Each row of a before or after table is a point. The points were changed in one or more steps. Then noise was added and the rows were shuffled. The steps act on columns, c1 being the first. Name the steps. A step turns or swaps two columns, mirrors them in a line or flattens them onto one, adds a multiple of one to another, or multiplies or shifts one. Angles are multiples of 10 degrees, from the lower column toward the higher: turns from -170 to 170, lines from 10 to 170 but not 90. Use the fewest steps. Two steps may share a column if one is a turn and the other turns, adds or multiplies; they go together, in the order done. Otherwise the lowest column goes first.

Before (11 x 2):
[[ 13 -32]
 [ 13   9]
 [-29 -34]
 [-53  42]
 [-27  14]
 [ 19  26]
 [-14   0]
 [-17  11]
 [-24  -7]
 [-12  -8]
 [ -9  22]]
After, 11 rows:
[[ 19  -5]
 [-14  26]
 [ 59 -33]
 [ 27 -10]
 [ 10 -21]
 [ 10  11]
 [ -9 -12]
 [ 21  38]
 [-16 -27]
 [ 22  11]
 [ 15   2]]
Steps: turn c1 and c2 by -170 degrees

Before (11 x 6):
[[ 28 -26  32 -26  -4  21]
 [-13  18  18 -30  14  18]
 [ -7 -12  48  21  22  20]
 [-13  -5  41  47   6 -41]
 [ -3  15  39  48  -5   4]
 [ 53  42   0 -15  -3  28]
 [-16   9 -13  40  29  11]
 [  9  10 -27 -16 -23 -19]
 [ 36  42 -22  24  -7 -48]
 [ 46 -15 -13  -6  22   0]
 [ 26 -23  39  12  19  30]]
After:
[[ 49 -31 -12 -37  55 -33]
 [ -4   2  49 -51  17   2]
 [-17 -27  27  21  40  13]
 [ 44  13  -3  11   0  15]
 [  1  20  51 -43  -2 -43]
 [ 20  15  42  33 -43  29]
 [ 14 -15 -17  12  -8 -15]
 [ 42 -45   9   0  60  44]
 [-13  18  56 -15   4  17]
 [-19   6  -4 -40  44   6]
 [ 13  26  49  -3 -16  38]]
Steps: turn c1 and c6 by 20 degrees; add 1.5 times c2 to c5; turn c2 and c4 by -160 degrees; shift c3 by 10

Before, 8 rows:
[[ 31  23 -17  20  21 -20 -17  43  -8 -29 -18]
 [ 29  -3   3  19  43  33  12 -39 -43 -10 -28]
 [-52  24  -8 -15   2 -27   9  15 -15   8   8]
 [  5  -9 -25   6 -23 -15  -9 -43 -38 -26  13]
 [ 29  -7 -16  15 -16  -6  30 -23 -18 -22   7]
 [ -8  40 -27  24 -32  -7 -21  35 -23 -28  28]
 [-17   8 -17  12   9  -6 -12  -2 -21  36  35]
 [ 25  -6 -16 -37  17  59 -17 -18 -38 -22 -17]]
After:
[[ 32  23 -17  21  28  -8 -17  35  35 -27 -18]
 [ -7  39 -27  25 -24 -22 -21  46  19 -17  27]
 [ 24  -4 -14 -38 -16  61 -16  15 -40 -50 -18]
 [-50  23  -8 -16  14 -25   8  25   9  17  10]
 [-14   9 -15  14  11  -1 -13  16 -11  38  36]
 [ 27  -3   3  19  20  51  12   5 -59 -36 -28]
 [ 29  -7 -15  15  -9 -12  29  -1 -31 -14   9]
 [  7 -10 -25   8 -12 -25 -10  -1 -59 -16  13]]
Steps: add 0.3 times c2 to c8; turn c8 and c9 by 50 degrees; turn c5 and c6 by 30 degrees; add -0.5 times c6 to c10

Before:
[[ 25  14   3   1  -9   5   6  -4   2 -10   5   9  -1  15  -8 -20   7  10]
 [-39   9   9   6  -3   4  20   4  -9  -7  13   9 -12   2   2 -60 -21  14]
 [ 28  14   3   6  -9  38 -23  -5   3   5 -18  33 -11   1 -28  18   1   3]
 [  4 -40   7   0  20  13   9 -19   2  48 -21   7 -10  -8   0   9  11   9]
 [-25  11  12   0   3  14  16  -9   4   4   8   4   6   1 -22  -2   8   2]
 [ 18   0   5   5 -10  14  -5 -10  -1  -8  11  22   7 -11   0  17   5  14]
 [ 26  19   2  24  19  13  -9  -9   4 -10  -8   8  -9  -8   5  15  13  13]
 [  7  19   0  13   5   5  18 -18   3  -6   8  20 -14  11  -1  13   8  14]
 [  5 -10  -4  18   4  13   1 -16  -1  -8  10  15  13   1  -1  17  -9 -14]]
After:
[[ 28  19   1  24  20  13  -8  -9   7  -8 -10   6   3 -10   5  15 -11  11]
 [ 34   6   6   2 -10  38 -23  -5  -6   0 -16  38  41   1 -11  17 -13   4]
 [-34  11  12  -1   4  16  14  -7   6  -1   7  11  12   2 -21  -1  -7   1]
 [  4 -13  -3  22   2  14   1 -17   1  -4  10  14  36  -3   6  15   6 -16]
 [ 17  13   4   0  -8   4   8  -7  19   4   7  13  12   8  -6 -22 -11   7]
 [  1  -2  12   0  21  15   8 -17  13  12 -20   8   1  15   5   9  39  10]
 [ -3  14   0  13   3   5  20 -17  23   4   8  18  16   5   6  14 -13  11]
 [-39 -20   7   6  -4   4  19   2 -10  -1  15   6  -1  -3   3 -62 -16  16]
 [ 19   9   6   6 -10  12  -5 -10   3  -6   9  20  41 -13   8  15   3  13]]
Steps: add 1 times c7 to c9; turn c1 and c9 by 30 degrees; turn c2 and c17 by -70 degrees; flatten c10 and c14 onto the line at 60 degrees; add 1.5 times c12 to c13; turn c12 and c15 by 20 degrees
